Each row of a before or after table is a point. One or more steps were done to the points. Then noise was added and the rows were shuffled. The steps act on how far a point lies along the listed directions, d1 being the first. Name the steps. A step turns or swaps two directions, mirrors them in a line or flattens them onto one, adds a multiple of one to another, or multiplies one. Angles are multiples of 10 degrees, from the lower direction toward the higher: turns from -170 to 170, lines from 10 to 170 but not 90. Use the fewest steps. Two steps may share a direction if one is a turn and the other turns, adds or multiplies; they go together, in the order done. Otherwise the lowest direction goes first.

Directions:
(1): [17.4 -6.5]
(2): [ 6.5 17.4]
Before:
[[ 3.6  1.6]
 [ 6.2 -1.5]
 [-0.3  0.6]
 [ 2.1 -6.0]
 [ 1.1 -1.1]
 [-6.5  5.3]
 [ 5.6 -1.5]
 [ 5.3  1.4]
 [-1.5 -1.5]
 [-8.6  3.2]
 [ 1.0 -0.4]
 [-6.0  1.4]
 [-7.0  2.8]]
After (13 x 2):
[[ 0.6  0.7]
 [-0.6  5.4]
 [-6.2 -5.1]
 [-3.7 -6.8]
 [-0.4 -0.2]
 [ 2.1  5.7]
 [-4.5 -7.9]
 [-1.1  3.9]
 [-2.7 -5.9]
 [ 6.1  1.3]
 [ 1.2 -1.8]
 [ 2.3  6.0]
 [ 1.0  0.9]]
Steps: turn d1 and d2 by 80 degrees

Directions:
(1): [ -7.6   7.1 -17.1 -10.8  15.2  16.9]
(2): [-23.3  -1.7  17.2   8.0   1.3  11.5]
(3): [ -0.6  26.8  -2.3   5.3 -16.4   4.3]
(4): [ -7.6  13.1   0.6   6.4  18.3 -20.8]
(5): [-17.5  -2.9  -5.4 -19.1 -12.8 -12.8]
Before:
[[ 0.7  1.6 -4.5  5.3 -0.5  0.3]
 [ 2.0 -7.5  3.0 -2.5  0.0 -2.6]
 [ 4.6 -5.3 -4.1 -4.4 -7.7 -6.0]
 [-3.7  4.9  1.6  2.5  7.8 -4.4]
 [ 3.1 -4.6  9.5  5.1  7.3 -3.0]
 [-5.1  2.9  1.2  0.7  4.9  1.9]
 [ 2.2  3.7  3.4  7.4  1.4  1.9]
 [-7.0  3.9  4.4  0.7  0.5 -3.4]
 [ 6.7 -6.0 -3.2 -4.2 -6.7 -1.1]
 [ 4.4  0.5 -0.4 -0.2 -1.3  0.0]]
After:
[[ 8.6  3.7 -7.3  0.2 -6.2  0.7]
 [ 3.0 -1.4 -1.5 -2.9 -0.5 -0.4]
 [ 8.0  1.0  2.0  3.0 -0.6  2.2]
 [ 9.3 -0.4 -5.8 -2.2 -4.6  3.3]
 [-4.3  3.0  2.7  2.0  7.1 -5.3]
 [-2.0 -6.7  1.5 -1.5  2.4 -5.5]
 [-4.4  3.9  4.9  1.9 -1.3 -4.3]
 [ 6.3 -4.5  7.2  4.3  6.7 -4.5]
 [-6.0  0.7  4.4  1.6  3.8  0.4]
 [-2.9 -3.7 -5.0  1.0  0.5 -2.0]]
Steps: turn d1 and d2 by 30 degrees; swap d3 and d5

Directions:
(1): [ 14.0  -9.2  -6.4   6.0   3.0  12.0   0.7 -26.5 -22.5   7.2   5.1  16.8]
(2): [  7.6 -21.8  -2.8  11.6 -17.8  -5.7  20.0 -10.3   6.5 -12.5  -6.2 -17.5]
(3): [  1.1  17.5  -0.8   6.3 -19.4 -14.4 -16.1 -11.8  -0.4 -22.5  13.9   6.9]
(4): [-19.0 -14.5  -1.6 -14.8   0.1 -27.4  -8.6 -16.3  -1.3  12.7  -5.5   1.3]
Before (14 x 12):
[[  5.2 -11.2  -4.4   6.3 -10.2  -5.0   6.5 -12.3  -0.4  -6.8  -1.7  -5.5]
 [  0.4   0.1   0.4  -0.5  -0.6   1.1  -3.9  -0.8  -2.0  -1.4   4.2   3.0]
 [  1.1  -2.7  -1.4  -1.5   2.2  -5.6  -1.7  -6.0  -3.1   1.2   1.2   1.6]
 [  0.0  -0.9   1.1  -5.4   3.2  -1.0  -3.1  -4.6  -6.0   3.4   1.9   8.0]
 [  4.0   9.2   1.5   2.4  -5.7   2.7  -2.2   1.4   1.2  -6.7   4.4   2.1]
 [ -3.8   6.9  -0.2   4.1  -1.3   1.6  -4.0   0.5  -0.1  -5.7   4.2   2.8]
 [  0.0   2.5   0.1   1.0  -1.0  -5.8  -2.1   0.9   0.5   0.3   3.4   1.6]
 [ -0.4  -2.2  -1.2   1.3  -4.2  -3.9  -3.6  -8.3  -1.7  -0.1   0.0   3.0]
 [  2.9  -5.2  -0.9   0.6  -5.2  -8.2   0.0 -14.3  -3.0  -2.8   0.6   1.8]
 [ -0.4   1.8  -2.1   0.0  -2.5  -0.1  -0.7  -0.5  -0.8   1.2   1.7   2.1]
 [  5.4  10.4   1.8   7.5  -2.2   9.8   1.9  13.3   4.5 -10.9   7.2  -0.8]
 [ -3.0   4.2  -2.1   0.4 -10.4  -7.4 -11.8  -9.2  -4.3 -10.9   6.9   3.1]
 [ -4.4   9.7  -0.8   1.0  -9.6 -10.8 -10.6  -6.2   5.5 -11.8   1.8   1.6]
 [ -2.0   0.3   0.1  -1.1  -2.5  -5.8  -0.8  -3.3  -0.8   1.0   2.0   3.2]]
After, 14 rows:
[[  8.9   2.5   0.1   3.8  -0.1  11.4   3.4  -1.9  -4.5   0.0   2.3   4.3]
 [ -0.7  -1.3  -1.2  -2.4   0.3  -8.9  -3.6  -5.6  -1.3  -0.9   1.7   0.7]
 [ -2.2   1.2   1.6  -4.5  -2.5  -7.5  -4.3  -3.8  -1.4  -2.8   2.8   4.6]
 [  1.8  -2.1  -0.9   1.0   2.0  -2.6   0.9  -1.5  -2.5   4.5   1.8   2.6]
 [  0.6  -2.7  -0.4  -1.7  -3.7 -10.0  -3.4 -13.9  -3.4  -1.4   1.3   3.8]
 [  0.2   0.7  -2.1   0.4  -2.2   0.5   0.0  -1.0  -1.0   1.6   1.3   2.2]
 [ 12.7   3.6   0.3   9.9   4.5  22.3   9.1  10.7  -2.2  -3.6   5.1   1.8]
 [  1.0  -1.4   0.1   0.1  -0.8   1.5  -2.9  -1.7  -2.3  -1.3   4.0   2.3]
 [  1.8  -4.1  -3.5   2.4  -5.8  -5.1  -0.4  -9.2  -1.5  -3.8   0.6  -0.8]
 [ -1.8  -2.3  -0.4  -1.6  -1.1  -5.1   0.3  -5.0  -2.3   3.6   1.0   3.7]
 [  3.5  -8.5  -4.6   0.5   5.2   5.4   0.2 -16.5  -9.3   8.4  -4.2   8.1]
 [  1.6  -7.8  -4.4  -0.5  -0.9   2.8  -4.7 -16.2 -13.8   2.5   2.9   7.3]
 [  0.2  -0.1  -1.6   5.1   2.8   8.1   1.3  -2.8  -4.6  -0.2   2.1   4.0]
 [ -1.3  -2.3  -1.1   0.2  -3.5  -4.6  -4.7  -8.8  -1.9   1.0   0.1   3.8]]
Steps: swap d1 and d3; multiply d2 by 0.4; multiply d4 by 1.3
